Each point is reached from the start by the listed moves, each made once or not at all, plus a little noise. Say if it took an odd or an even number of moves. Then give how often each move was made.

Moves:
(1): [32 -5 31]
(2): [17 23  1]
(3): [-31  27  28]
Start: [ 15 -12   0]
Points:
[16 11 60] -> even (1, 0, 1)
[ 0 39 30] -> even (0, 1, 1)
[33 10  1] -> odd (0, 1, 0)

Moves:
(1): [ 37  -3   0   4  11  -2   4   0   1  -2   0 -12]
(2): [-4 29  1  5 -8 -2 -5  4  0 -9  2 -2]
(3): [  1  -5  47  13 -11   3   3 -17  12 -11  -6  -3]
(4): [ -5   2  -7  21  -3   3  14  -3  -9   2 -13   5]
(5): [ -1   1  10   4  18   5  -1   0 -13  -1 -15  14]
(6): [ 9  4 -7  4 -3 29 -6 -1  0 -9 10  9]
(7): [ -5   0   6 -13   1   0  21  10   2   2   3  13]
(8): [-5  2  1  5  1 -3 -3 15 12 -6 -2 -5]
(9): [ -4   7  -9   7  22  -2   5 -10  23  -6  -2   1]
Start: [  1   1  -4  -2  -8   8   4  -3  12 -23  -2   6]
Points:
[ 44  31   1  12  10  36  -5   0   1 -43  -5  11] -> even (1, 1, 0, 0, 1, 1, 0, 0, 0)
[-12  31  41   7  -5   7  27 -16  49 -46  -6  14] -> even (0, 1, 1, 0, 0, 0, 1, 0, 1)
[ 38  29  48  33  -2  40  -6   0  23 -60 -13   6] -> even (1, 1, 1, 0, 1, 1, 0, 1, 0)
[  2  12 -14  -4  10  34  25  -4  37 -37   6  30] -> odd (0, 0, 0, 0, 0, 1, 1, 0, 1)
[ -3  45  -9  21  20  35  -6   8  34 -52 -11  21] -> odd (0, 1, 0, 0, 1, 1, 0, 1, 1)
[  6   7  30  22  -1  35   7 -30  47 -50   2  13] -> odd (0, 0, 1, 0, 0, 1, 0, 0, 1)

Moves:
(1): [ 19   0   3  -8   4   3   0  -6   3   1  12   1 -12  -2  -4  -1  -7  -4
  -8]
(2): [  1  20   4  16   1   0  -4 -11   6  -1  -3   0  -6  -2  -6  -9   7   3
   0]
(3): [ -4  -9  19   5   8  -5  -7   3   3 -10   4  -3   8  -1  -1 -16  14   6
 -14]
(4): [ 10   1 -10  21   7  -8  -2  -1   8   9   5  -6   4   7   5   3   1   3
  -4]
(5): [ 1  7 -1 -4 21  2 -4  2  6 -8 -6  9  7  7 -2  5 -4  0 -6]
(6): [ 5 -1 12 13  3 21  0  6 -8  0 -5 -4 -8  6  8 -7 -6 -3  3]
(7): [  2   2   2  11  -7   4  23   7  11 -15   4   3  10  -1  -4   2  -4  -7
  -2]
(8): [ 3  3  5  6  0  2 -6 16  3  0 14  2 -2 12  8  0  5 -9  7]
(9): [ 17  -9   2  -5  -1   9  -3  -3  24 -10  -9  -9 -11  -4   4  -5   7  12
  19]
(10): [-6  6 -1 -1  2  8 12  3  1 21 -2 -3  1  3 -4  1 -4  4  1]
(11): [-5  5 -1 -3  2  4 -3 -9 -3  2 16 -2  8 -2 14  6  2 -7  1]
(12): [ -3 -13   5   6  -6   2   1  -9   0   5   1  15  -9   6  -5   2  10  -2
   3]
(13): [ 10   3   5   0  -7  12 -16  -5   6   1  -3   5  24  -1 -17  -5   2  -1
  -6]
(14): [ 4  3 -3 -5 -5 -2  5 -3 -7 -7  1 -7  5 20  1  3  5  6 17]
(15): [ 0  5  5 -5 -1 -7  1  0  0 -3 -6  3  4  4 19 -5 -5 -1  0]
(16): [  4   8  15   5 -11   1   6  -3  -2  -3 -11  -4  -1  -4   6  19   8  -7
  -5]
(17): [ 17  10 -10   2   6   1  -2  -7 -10   7 -13  -3   5  -6  13  -4  27  -5
   1]
(18): [  1   9  -3   4 -12  12   5   6  -9  -1  10   4   3 -21   8   1   5  36
   5]
Start: [ -1  -1  -1   1  14 -10 -18   2  -4   6   2 -15  -4  -1   2   2  -8   5
  -8]
Points:
[ 23  31  22  38  26  -6  -2 -15  12 -22  39  -2  19  13  27  -6  14  37
 -14] -> odd (1, 1, 1, 1, 1, 0, 1, 0, 0, 0, 1, 1, 0, 1, 1, 0, 0, 1)
[ 33  35  25  40  18  41 -21  -7  34  -3  16   0  33 -11   9 -21  60  31
  -1] -> even (0, 1, 1, 0, 1, 0, 1, 1, 1, 1, 1, 1, 1, 0, 0, 0, 1, 1)
[ 57  22  36  47  12  38 -12 -14  12 -26 -12 -15  45  10  54   0  55  33
   7] -> even (0, 0, 1, 1, 1, 1, 1, 0, 1, 0, 1, 1, 1, 1, 1, 1, 1, 1)

Moves:
(1): [  8  -3  -3   8 -16  -3   8  -3   2   4  12  10   7 -12   2  -2   0   2
   0   1  -3 -10   3  -3   1 -12]
(2): [  9  10  -2   4   2  19  -1  11  -4 -14   5   1   0   4   7   2   0   1
  -6   7   6   9  -4  -5   6  -6]
(3): [ 22  -2  11   1   2   0  11   3  -2  -2   4  -4  -7   8  -1   3  10  13
   9 -20 -14 -15  -8  -2 -13  -3]
(4): [  0  -1   2  23  -6  -4  -8  -2  -4  -7  -8  -3   3  16   7   0  -1   3
  -2   3   6   3  19   1 -10   5]
(5): [ -5   9  -2   9  17   4   2   5  -3   2  -4   5   3   9   9 -16   8   0
  -8   0   0  -2  -4   4 -11  -3]
(6): [ -9  -9  10   3   1   8   5   1  16   2   0  -3  -6   0   0   2   9 -11
  -8   1   0   5   4   8   5  -2]
(7): [-11   4   7   0  -4  -3  13   2   6   6   9   4   2   4   6   5  -9   5
   4  -2   0   6  13 -19   7  -4]
(8): [-11   0   1   6   1   4   2  16   2  -2   9  -5  -9   1  -4  -8   2   0
  -1  -2   3  -5   0   0   2 -13]
(9): [  2   8   0   7  -3 -10   3  -1  17  12 -14  -4  -1   9  -8   1  -3  -1
  -1  -3  -3  -6   3   7  -5  -6]
(10): [ 1  0 12 -3  0  3  1  3 -8 13 -2 -1  2  0  0 -8  4 -8  0 -2  6 -1 -7 -3
  3  0]
(11): [  0   4   5   4   5  -1  -7 -10  -1   9   5   2   0   3   0  -5   5   6
   5   9  -7   8   6   3  -2  -6]
(12): [ -3   6   7  -4   4 -12   3  -2  -2  -6  -3   9   0  -5  -2  -1   1   1
  -6  -1  -9   7  -3   0   7  -2]
(13): [ -2  -1 -10   2  -8   5  -4   1   3  -3   0   0  17   4  -7  -5   8  -2
   0  -2  -7   8  -2  -2  -2   7]
(14): [ 3 -9  9 -2  0  2 -3 -6 -3  5  7  0  5 25  6  5 -1 -3 -6 -5 -5 -6 -3  5
  7 -3]
(15): [ -4   4   3   3  -5  -1  -3   1   4   1  -6   0  -1   1   8  -2  -3   2
  -4  -6  -6   3 -11  -5  -5   5]
(16): [  4  10  -7 -11  -1   3   4  11  -6  -1   2   3  -3   1   1  12   9 -15
   9   7  -7  -9  -1   1  -5   0]
(17): [  0  -2  -6  -4 -16  -3   4  -9  -3   0  11  -8  -4   6   4  -2   7  -2
 -11   3  -1  -5  -2 -14   0 -11]
(18): [-10  -2  -6   8  11  14  -5   7  -4   9 -10  13   6   6 -10  11  -4  25
 -11  12  -5  -7 -17 -14   5   0]
(19): [ -5  -6 -10  -8  -8  -2  -6   2   7   9  -6  16 -14   2   6  -4  11   8
   7   0   4   7  10   0 -14  -4]
(20): [  2  -1   8  -7  -3   2  -6   0  12  -9  -7  -7   3   4  -4  -8  -3  -8
   5   9 -10  -5  -5 -16   7  -9]
(21): [  4   7  12  -1  -1  -4  -7  -1   7  -2  -2   0  13  -5   9   2  13   3
  -2   6  10  -3 -10  10  -2   2]
(22): [  6 -10  -3  -6   4  -8   7  11  -3   7  -3   1   4  -7   7   7  -4  -4
  -6   5   0   7   0   8  -1   0]
(23): [ -2  11   2 -12  -7  13   4  -4 -10  10  -3  -9   8   9  -4   3  -9   2
 -12   6  -3  -8  16   9   1  15]
(24): [ -9  -5   4  -4 -12   9   9  -1   2   1 -11   1   5   2   3  -5   4   4
   9   2   0  10  -7   5  -9  -7]
Start: [  2   1 -12   4 -13   4  12  -7  -9   4   7 -13 -10   2   7  -7 -10  -6
  -9 -17  -8  -4   2 -10   7  -4]
Points:
[-15 -15  30  32 -29  30  52  31  31  49 -12  -2  18  57  13 -28   9   7
 -31 -31 -51 -21 -37 -36  -3 -52] -> odd (1, 0, 1, 0, 1, 1, 1, 1, 1, 1, 0, 0, 1, 1, 1, 0, 0, 1, 0, 1, 0, 1, 0, 1)
[ 11  13   5  23 -28  23   5  10  -7   9   9  27  16  41  45 -20  51 -27
 -32  -1  -7   5   2   4  -8 -21] -> even (1, 1, 0, 1, 1, 1, 0, 0, 0, 1, 0, 1, 1, 1, 0, 1, 0, 0, 1, 0, 1, 0, 0, 0)
[-17  20  13   1 -30  20   9 -28 -14  42  20  -9  18  51  25   8 -11  29
 -46   5 -25 -16  -5 -33  18  -6] -> even (0, 0, 0, 0, 0, 0, 1, 0, 0, 0, 1, 0, 0, 1, 1, 0, 1, 1, 0, 0, 1, 0, 1, 0)
[-21  -4  20  31 -33  -5  43   6  21   6 -13   6   7  15  43 -27  -8 -11
 -25  -4 -29  21  10 -26  -2 -33] -> even (1, 0, 0, 1, 1, 1, 1, 0, 0, 0, 0, 1, 0, 0, 1, 0, 0, 0, 0, 1, 0, 1, 0, 1)
[ 20   5  35   2 -58  10  25 -23 -16  22  -4  -2  13  60  41 -44  34  10
 -28 -16 -25 -31   0 -14 -28 -36] -> odd (1, 0, 1, 1, 1, 0, 0, 0, 0, 1, 0, 1, 0, 1, 0, 0, 1, 0, 1, 1, 1, 0, 1, 1)
[ 30  -4  10  -9 -30  -6  13   2  14  34 -11 -13  11  56  28 -34  38 -11
 -21 -27 -28 -22 -26 -12 -25 -33] -> odd (0, 0, 1, 0, 1, 0, 0, 0, 1, 1, 0, 0, 1, 1, 0, 0, 1, 0, 1, 1, 1, 1, 0, 0)
[-32   4  19   6 -58  45  25  22   9  39 -10   9   6  29  18  -8  15   4
 -13  27  -8 -20  18 -30   0 -32] -> odd (1, 0, 0, 1, 0, 1, 1, 1, 0, 1, 0, 0, 0, 0, 0, 1, 0, 1, 1, 1, 1, 0, 1, 1)

Moves:
(1): [11  0 -8  6 -9  7  5  2  1  3  7 -2 -1  2  3 -1  3  2 -3  2 -2  1 -8 -4
 -9  0]
(2): [  0  10   2   2   5   3  -6  -4   4   0 -10  -8   3   1   2  -4  -1  -5
  -2   0   2   2   5   1  -5  -1]
(3): [  0  -5  10  -2   1  -2  -2  -4   6   7  -4   4   0   0   4   2   4  -4
  -2   8   2  -2   9 -17   6   7]
(4): [  3   1   4  12  11  -5  -8   3   1  -4   1   1   1 -14 -12  -1  11   0
   2   5   1   7  -6  -4  -2  -6]
(5): [ 2 -2 -6 -3  7  0 -1 -2  0  2 -4 -4  4  6 -4  1  6 -3  5  4  3 -6 -8  0
  3  4]
(6): [-3 -3  3  5  5  9  0  1 -1  6 -3  7  2 -4  0  5  2 -5  8  3  1  0 -3  2
 -2 -2]
(7): [-4  2 -9 -1  3  3 11  2  1  1 -1 -1  0 -7 11  8 -8  2 -2 -2  1  1  0 -3
  4  4]
(8): [  6   4   2 -10   5   1 -10  17  -6   3  -2   8   3  -4  -2 -10   7  -2
   2  -7   0   8  -1   0   1   2]
(9): [-4 -3 -4  1  1  2 -2  5  6 -1  7 -1 -1  2  4  1  3  1  1  1 -2  0  4  3
  2  0]
(10): [ 3 -3 -5  1  5  1  4  0 -1 13  3 -2 -2 -2 -4 -4 -3 -5 -3  2 -1 -3  4 -2
  2 -4]
(11): [ 0  4  3 -5  0  7  4  6 -3 -2  5 -3 -2 -4  3  1  0  3 -4 -3 -5 -6 -4 -5
  1 -6]
(12): [  4  12  -7  -2   4  -1  -4  -5   1   5   1  12   0   0   3   4   6   3
 -14   5   5  -2   0   6  -1   1]
(13): [-1  8  2  0  1  2  5 -1  6  7 -2  0 19  2 -3 -7  3 -7 -1 -4 -1 -5 -4 -3
 -2  3]
(14): [ 1 -1  2  5  4  0  5  5  1  2 -3  1  2 10  1  2 -6 -5 -7  2  1 -2  5  0
  6 -1]
(15): [ -7   5  -7   3  -1  -8   0  -6  -1  -2  -2   1  -5  -3  14 -13  -1  -6
   6   4   1  -7  -5  -6   7  -5]
(16): [ -8   6  -7   9  -3  -2  -5   1 -11   1   5  -6   7  -1   2  10   1  -2
   1   3  -3  -1   8   6  -4   6]
(17): [-7 -2  1 -4 -2  9  5  4 -5  2 -5  3 -3  1 -7 -5  9  4 -5  0  1 -1  8 -2
  1  9]
(18): [  3  -1   4  -3   4  -8   2  -4  -5   3 -10  -4   3  -2   1  -1   3  11
   1  -4  -1  -2   1   1  -4  -3]
(19): [ 1  7  8 -2 -2 -6  9  3 -1  0  4  4  1  2 -1 -5  1 -7  9  9 -4  1  4  6
 -7  4]
(20): [ -1  -8  -1  -3  -1   2  -1   8   6   4  -3  -1   5  -8  -3  -7  -7  -4
 -13  16  -3   2   5   3   7  -1]
(21): [ 3 -6 -2  1 -6  5  3  0 -1 -5  3 -4  8  1  5  3  2 -1  0 -7 14  4  6 -1
 -3 -8]
(22): [ 2  0 -4 -2  2  4 -3 -6 -4 -1  3 -3  4  4  0 -2  1  5 -1  2 -5  6  5  0
  5 -2]
(23): [12  0 -4  3 -2  4  0  5 -2 -3  2  4  6 -9 -2 -4 -4  6 11 -1  0 -7  4  3
 -2  9]
(24): [ 6 -3  9  3  7  6 -3 -2 -6  3  1 -3 -3 -7  2 -4  0  0 -1 -1 -4  2 -3 14
  0  6]
Start: [  0  12   9   6 -13   0   0   5   5 -17   5   6   2  -5  -1   6  -2 -14
  -1  14   6  10 -15  -1   5   6]
Points:
[ 11  28   5   7  28  26   0  19   9  -1 -16   0  33 -42  -9 -11  19  -2
 -23  28   3  -4 -15  14   6  27] -> odd (0, 1, 0, 1, 1, 0, 1, 0, 1, 0, 1, 1, 1, 0, 0, 0, 1, 1, 0, 1, 0, 0, 1, 1)
[ 10  27 -15  22   4  43   4  45 -12  10  24  10  35 -38  -7  -6  22 -11
   5  16  -8  13 -10 -10   4  14] -> odd (1, 0, 0, 1, 0, 1, 1, 1, 1, 1, 1, 0, 1, 0, 0, 1, 1, 0, 0, 0, 0, 1, 1, 0)
[  9  20 -18  10  16  29   8  -8  -4  23 -20   3   9 -24  16 -17   8 -15
 -27  47   3   4 -15  10  14  10] -> odd (1, 1, 0, 0, 1, 1, 1, 0, 0, 1, 0, 1, 0, 0, 1, 0, 1, 1, 0, 1, 0, 1, 0, 1)
[ 19  32 -17   5  12  14  -4   1 -13  14   5  11  40 -23  26 -11  12 -26
  -3  20  18   1   0  -3  22  28] -> odd (0, 0, 1, 0, 1, 0, 1, 1, 0, 1, 0, 1, 1, 0, 1, 1, 0, 0, 0, 0, 1, 1, 1, 1)
[ 20  10  15  17  20  50  -6  47   6   1   0  14  18 -42   4 -13  12 -15
 -18  38  -8  24   3 -10  17  23] -> odd (1, 1, 1, 1, 0, 1, 1, 1, 1, 0, 1, 0, 0, 1, 0, 0, 1, 0, 0, 1, 0, 1, 1, 1)
[  5  17   7  22   4  15  -6  13   7   5  -6   6  31 -19  -4   8  39 -23
 -13  60  19  14   7  -1 -13  16] -> even (1, 1, 1, 1, 1, 1, 0, 0, 1, 0, 0, 1, 0, 0, 0, 1, 1, 1, 1, 1, 1, 0, 0, 0)
[ 14  47  -6  21  26  -1 -16  17  -5  17 -13   6  35 -58   7 -29   5 -21
 -13  31   3   6  -8  17   7  15] -> odd (0, 1, 0, 1, 0, 0, 1, 1, 0, 1, 0, 1, 1, 0, 1, 1, 0, 1, 0, 1, 0, 0, 1, 1)
[-11  -7   0   5   2  32  19  17  22   5  -8   8  41   3   7   8   6 -30
 -20  35  17   8  12 -17  33  18] -> odd (0, 0, 1, 0, 1, 1, 1, 0, 1, 0, 0, 0, 1, 1, 0, 0, 1, 0, 0, 1, 1, 1, 0, 0)

Moves:
(1): [ 13   8  -2   7   4 -11  -8   4  -5 -16   0   8   0   3  -3  -7   7  -1
   6  -4   2   2   7   0  -5  -6 -12]
(2): [ 3 -3  5 -7  0  5  6 -2 -2  3  6 -4 -2  3  3  0 -1  4  1  0  8 -5  0  3
  1  1 -6]
(3): [-5  0  8  0  3  4 -4 -4  0 -3  2 -3  1  2 -1  0  6  1  0 -2  3  7  0  5
  0 -7  0]
(4): [  1   3  -3   8  -2  -4  -3  -5  -2  -1  -2  -2   3   3  -1  -3   2   4
 -14   8   0 -10  -1   2  -5  -1   3]
(5): [ -4   5  -2   6   7   2  -6  -1  -7   5  -2   0   0   3   9  -5   8   4
  -9  -5  -6   5  -1  -8 -14   4   8]
(6): [-3 -3 -2  5 -6  1 -2  0 -6  6  0 -1  6  0  3 -2  3  5  0  6  5  7  7  6
 -3  3 -5]
(7): [-4 -6  6  0  8  7  4 -4  1 -3  4  1  2  4  8 -3  1 -4 -1  3  0  3  1 -2
  5 -2  1]
(8): [ 3  4 -7 -5 -2  5 -3  3  8 -5 -3 -7 -4  8  7  1  5 -1  4  1 -3 -5 -2 -2
 -1  1 -2]
(9): [ 6 -3  7  3  0 14  3  1  0  7  2 12  1 -4  5 -4  2  2 -5  0 -3 -1  5  1
 -1  2  4]
(10): [ 5  5  3 -5 -8  1  0  1 -6  6  3 -5 -4 -2  6 -2  2 -2 -4  3 -3  2  1  1
 -1 -4 -3]
(11): [-1  0  3 -6 -2  1 -2  3 -2 -3 -1 -1 -6 -2 -1 -2 -8  3 -2  2  1  0  2 -2
 -2  1  5]
(12): [ -2  -2   3  -9   6  -1   3   4   0   1  -4   4  -7   7   7  13  -9 -17
   2  -2   5  -7   0   4  -4   9   8]
(13): [  9  -9  -3  -2 -12   0  -1   7  -2   4   6   2   4  -4  11   2   4   7
   0   2   3   2   5  -2  -1  -1   1]
(14): [  7 -13  -4   0  -2   1  -2  -5  -2   8  -1   2  -2   2   4   4   0  -1
   5   2   0   0   2  -2   3   0   2]
(15): [ 3  5  1  3 -5  1  3 -9 -5 -1  1  2  1  1  4  2  5  1 -2 -2  4 -3  5 -2
 -1  3  3]
(16): [-6 -5 -2 -8  2 -2 -1 -4  0  3  0  1 -1 -2 -1  3 -2  2  2  3 -5  3 -3  3
 -1  1  3]
(17): [ -8  -1   4  -4   3   7  -3   7  -6  -4   4   8  -2   1   1  -8   7  -3
   4  -3  -5  -4 -10   4   2  -3   2]
(18): [ 0 -4  2  1  6 -1 -1  6 -4 -3 -4 -7  4 -3  2  5 -5  0 11  3 -6  5 -5 -2
 -6 -4  5]
(19): [-2 -2 -1  5  6  5  1 -5  1  3  8 -5 -5 -4  2  0  5  0  3  3  2  1  5  0
  2 -3 -3]
(20): [-2  0  1 -1  1  1 -5 -1  4 -2 -2 -4  7  0  4 -8 -1 -2  2  3  1 -6 -1  0
 -1 -6 -2]
(21): [-8 -6  2 -4  6  3  7  1 -1  5 -5 -7  8  0  0 -1  4  6 -1 11 18 -3  0 -4
  4 -5 -4]
(22): [ 9  9  0  1 -6 -3  2  0 -8  2  7  6  6  5  3  3 -1  0  7  0  3  6  4  0
 -1 -7  2]
(23): [ -2   1  -1  -9  -1  -2   3   0  -5  -5  -1  -5  -7   9   1  11   0   6
  -1  -5  -8  -6   9 -11   0  -3   4]
(24): [-4  0 -2  5 -2 -1 11 -6  3  5 -1  0 -7  0  1  0  0  4  3 -1  3  2  3  4
  4 -3 -2]
Start: [ 0 -2 -2 -1 -8  6 -7  3 -8 -2 -5  0 -4  6  1 -1 -7 -6  1 -6  5  5 -4  8
  2  2  6]
Points:
[  1  -4   6  -9   1  15 -20  12 -37  -5  -1   2 -11  15  27  -4   4 -13
   5   7 -11  -9  11  16 -20 -13  10] -> even (1, 0, 0, 1, 0, 1, 0, 0, 1, 1, 0, 1, 0, 0, 0, 1, 1, 1, 1, 1, 0, 0, 1, 0)
[  5   3  23  -8  -6  51   4 -13 -27   9  22  -6   1  23  37 -16  30   2
  -9  14  29  -6   5  13   3 -24   3] -> even (0, 1, 1, 1, 0, 0, 1, 1, 1, 1, 0, 0, 0, 0, 1, 0, 1, 0, 1, 0, 1, 1, 0, 0)
[ -6   0   5   9  -7   3  -6 -14 -34   0  -4 -21  -5   2  12  -9  12  16
   2  22  27  19  18  18 -14 -24  -4] -> even (1, 0, 1, 1, 0, 1, 0, 0, 0, 1, 1, 0, 0, 0, 1, 1, 0, 1, 1, 0, 1, 0, 0, 1)
[ 14 -12  21   3  -7  20 -11   4 -33   0  -4  -1  21  14  44  -9  15  -7
  -7  20  35   5  21  15 -18 -18   6] -> odd (1, 0, 1, 1, 0, 1, 1, 0, 1, 1, 0, 1, 1, 0, 1, 0, 0, 1, 0, 1, 1, 0, 0, 0)
[ -6 -31  13 -14  18  41  11 -21 -23  30   5   5 -11  17  43   9   7  -9
  -6   5  27  -2  11   1  -6  13  21] -> even (0, 1, 0, 0, 1, 0, 1, 0, 1, 0, 0, 1, 0, 1, 1, 1, 0, 0, 1, 0, 1, 0, 0, 0)
[ -1   2  -8   1 -14  16 -15 -12 -36  -6  14  -8 -18  29  37  -9  44  25
  -3  -5   7   1  20  11 -22 -12  -1] -> even (1, 1, 1, 1, 1, 1, 0, 1, 0, 0, 0, 0, 1, 0, 1, 1, 1, 0, 1, 0, 0, 0, 1, 1)
[ -6  -7   4  -5  -9  23 -14  11 -21  -4   1 -16 -13  18  30 -13  13  17
  -1  -1   3   3 -13  10 -23 -10  21] -> even (0, 1, 1, 1, 1, 0, 0, 1, 0, 0, 1, 0, 1, 0, 0, 0, 1, 1, 0, 0, 0, 0, 0, 1)
[  1  -4  20 -13  23  16  -1   1 -39  -6  -3   3   3  37  34  11   5   0
  -4   3  16   4  13  -2 -27 -16  22] -> odd (1, 1, 1, 1, 1, 0, 1, 0, 1, 0, 0, 1, 0, 0, 0, 1, 0, 1, 0, 0, 1, 1, 1, 0)
[-17 -28  15 -19  10  50  -2  -2 -38  12   7 -12  -3  31  60   9  29  10
  -7  13  18  -5  12   2 -24  -2  27] -> odd (0, 1, 1, 1, 1, 1, 1, 1, 1, 0, 0, 1, 1, 0, 1, 1, 1, 1, 1, 0, 1, 0, 1, 0)
[ -4 -26  18 -29  14  10  13 -12 -30 -11 -10 -10 -22  31  26  24  -8  -3
  23   0  30   3  16   2  -1 -13  12] -> odd (1, 1, 1, 0, 0, 0, 1, 0, 0, 0, 1, 1, 0, 1, 1, 1, 0, 1, 0, 0, 1, 0, 1, 1)
